Rows are points. Each copy is the shape, with its points in the same order, stretched, turned, moved and blurred by noise. Some copies are also mirrored. Which?

Shape:
-13, -10
-22, -60
-28, 23
11, -27
12, -25
4, 3
-12, -8
Copy 1 (7 x 2):
-2, 2
50, 19
-49, 2
30, -9
26, -9
-8, -12
-3, 0
Copy 1 is: mirrored
Copy 2, 7 rows:
6, -1
51, -5
-29, -29
9, 31
12, 33
-13, 13
0, 2
Copy 2 is: only turned
Copy 3:
-2, -9
-36, -43
30, -4
-22, 0
-22, 3
3, 11
0, -8
Copy 3 is: mirrored

Shape, 8 rows:
-18, 18, -33
-41, -12, 25
24, -20, -15
-24, 17, -17
4, -16, -8
7, 6, 12
22, -19, 28
6, -3, 4
Copy 1:
59, 17, -27
2, -50, 34
-5, 5, -48
45, 4, -14
0, -10, -27
-11, 8, -5
-50, -14, -10
-6, -2, -14
Copy 1 is: mirrored
Copy 2, 8 rows:
0, 39, -34
-60, -38, -13
45, -18, -3
-20, 26, -25
18, -18, -10
0, -8, 23
12, -47, 39
6, -15, 11
Copy 2 is: only turned

Shape, 8 rows:
-14, 18, -6, 9
-6, 14, -14, -15
35, -42, 21, 11
23, -16, 34, 3
18, -41, 3, 37
5, 20, -11, 27
-17, -4, -18, -2
11, 14, -15, -1
Copy 1 (8 x 4):
-1, -3, -1, 12
-10, 5, -20, 6
30, 2, 46, -47
33, 7, 31, -35
20, -14, 57, -28
-1, 7, 14, 22
-10, -11, 1, 1
-12, 13, -6, 4
Copy 1 is: mirrored
Copy 2:
-11, -3, -17, 14
-20, -12, 4, -2
51, 6, 15, -16
17, 0, -17, -33
60, 15, 15, 19
11, -7, -23, 41
-8, 10, 16, 17
0, -18, -1, 4
Copy 2 is: only turned
Copy 3:
-24, 16, 9, 4
-15, 30, -10, 25
24, -43, -16, -10
29, -32, 9, 4
1, -34, -13, -36
-44, -2, 15, -6
-14, 25, -15, -2
-30, -1, -10, 20
Copy 3 is: only turned

Shape, 8 rows:
9, -13, 20, 19
3, -24, 11, 1
-10, -10, -1, 21
4, -23, 16, 37
33, 12, -22, 0
8, 26, -3, -12
-2, 28, -33, -15
5, 9, -12, -13
Copy 1, 8 rows:
-1, -16, 38, -5
-4, -23, 16, 5
-18, 3, 22, 11
-21, -8, 51, -1
-16, -14, -8, -42
15, -5, -12, -19
-10, 8, -40, -16
2, -10, -18, -10
Copy 1 is: mirrored
Copy 2:
17, 23, 8, -43
-10, 7, 3, -33
9, 21, 21, -11
17, 47, 19, -48
15, 11, -39, 23
24, -26, -10, 19
9, -26, -12, 60
2, -16, -12, 20
Copy 2 is: mirrored
Copy 3 (8 x 4):
-35, 5, 4, -24
-35, -22, 2, -8
-8, 1, -14, -28
-37, 11, -7, -30
9, 2, -56, 8
24, 2, -15, 3
50, -14, -42, 0
12, -18, -25, -1
Copy 3 is: only turned
Copy 4, 8 rows:
1, -9, -26, 6
5, 9, -24, 1
-16, -1, -15, 10
-10, -7, -28, 21
19, 0, 21, 23
13, -11, 17, -5
-4, 6, 32, -5
8, 6, 11, 0
Copy 4 is: only turned

Shape:
-4, -8, 7, -2, -20, -2
-1, -25, -15, -10, -8, 1
-15, -5, 6, -4, 0, 5
-10, 18, -11, -14, 9, 4
-13, -14, -8, 6, -8, -3
-7, -8, 60, 8, 27, -8
4, 13, -6, -4, 9, -11
-15, 1, -3, 3, 5, -10
5, 11, -25, 6, 2, 12
Copy 1:
6, 11, -8, -14, 1, 9
27, 13, -18, -2, 4, -2
0, 5, -2, -2, 19, -7
-24, 1, -6, 19, 4, -14
17, 16, -1, -5, 7, -13
22, -25, 35, -17, 41, 21
-6, -2, 3, 14, -8, 0
3, 12, 8, 5, 11, -9
-10, -8, -11, 16, -26, -31
Copy 1 is: only turned
Copy 2, 9 rows:
-25, -14, 4, 0, -8, -14
-25, -10, 26, 11, 17, 1
-18, 0, 3, 19, -3, 2
-4, 11, -11, 12, 22, 13
-14, -24, 9, 16, -3, 2
-16, 16, -2, -8, -57, 41
-4, -2, -6, -9, 11, 28
-5, -17, -6, 12, -7, 15
16, 6, 3, 8, 29, 1
Copy 2 is: mirrored
Copy 3:
-7, -8, 5, 0, -1, 27
8, -2, 15, 14, -28, 24
-3, 13, 3, -6, 4, 10
-13, 22, 9, 0, 3, -25
-1, -3, 11, -11, -8, 19
-1, 13, -58, -38, 24, 12
-14, 2, -5, -12, -3, -24
-14, 9, 1, -19, 1, -1
10, -9, 18, -2, -5, -28
Copy 3 is: mirrored
Copy 4 (9 x 6):
11, -17, 3, 0, 0, 19
-9, -1, 11, -13, 15, 7
1, -4, 14, 9, 4, -3
12, 7, -2, 0, 15, -36
-6, -4, 4, 8, 16, 6
4, 5, 26, 21, -55, 31
14, 9, -16, -5, 1, -15
6, 7, 0, 10, 10, -6
-7, -2, -24, -3, 16, -31
Copy 4 is: only turned

Shape (12 x 8):
-3, -13, 22, -27, -13, -6, 2, -19
19, 5, -6, -5, 10, 7, -12, -31
11, -15, 7, 11, -46, 1, 24, -6
12, -15, -4, 18, -30, -6, -17, -15
5, 12, -19, 11, -33, -7, 14, 3
-4, -7, 18, -36, 25, 4, -16, 6
17, -6, -2, -30, 21, -6, -10, -5
-35, 4, -22, 1, 26, -4, -4, -15
14, -20, 7, -29, -1, -35, -9, 1
13, -23, 14, 10, 27, -6, -12, -25
-8, 0, -60, 3, 10, 14, -9, -8
10, 9, -15, 15, -14, 8, -9, -13
Copy 1 (12 x 8):
1, 12, -38, -13, -17, 6, 13, -10
-1, 15, -12, 28, -14, -2, -26, -8
-19, 28, 26, -28, 0, 17, 7, -5
-20, 21, 22, -14, -13, -4, -31, -25
-28, 15, 32, 2, -4, 2, 13, -30
8, -25, -59, 8, -20, -22, 21, 7
12, -12, -26, 18, -32, -7, 14, 2
13, 0, -11, 20, 10, -15, 3, -47
8, -15, -19, -8, -45, 8, 21, -11
15, -3, -18, 1, -8, 8, -37, 8
10, 23, 43, 30, -5, -30, 6, -45
-22, 16, 17, 15, -3, -10, -21, -21
Copy 1 is: mirrored
Copy 2 (12 x 8):
6, -1, 8, 23, -38, 15, -17, -2
-31, -46, 11, 10, -9, -16, 0, -4
3, 7, 20, 12, -6, 58, -7, 18
-1, -24, 23, 9, -15, 47, 4, -2
-3, 1, 6, 17, 17, 34, 18, 5
18, -10, -21, 18, -26, -22, -30, -17
-6, -25, -8, 26, -11, -16, -27, -21
-30, -4, -38, 3, -22, -18, 7, -25
16, 7, 7, 43, -21, 19, -25, -33
-26, -20, 5, -9, -17, -8, -28, -27
-40, -53, -36, 16, -1, 10, 9, -10
-15, -31, 7, 5, 1, 13, 15, 1
Copy 2 is: only turned
Copy 3:
-23, -16, 11, 20, -1, 4, -5, 13
-15, 15, 22, -9, -24, 18, -15, 8
7, -57, -2, -14, -17, -10, 4, 5
5, -29, -1, -22, -5, -5, -19, 27
11, -32, -24, -22, -14, 0, 15, 10
-35, 13, 10, 18, 31, 14, -7, -5
-35, 9, 13, -4, 17, 11, 1, 5
-1, 42, 6, 10, -1, -2, 3, 13
-38, -15, -4, -4, 27, -9, 4, 27
-25, 17, 33, -11, -11, -10, -31, 7
15, 21, 10, -22, 13, 13, 19, 15
8, -8, -4, -21, -18, 10, -9, 9
Copy 3 is: mirrored
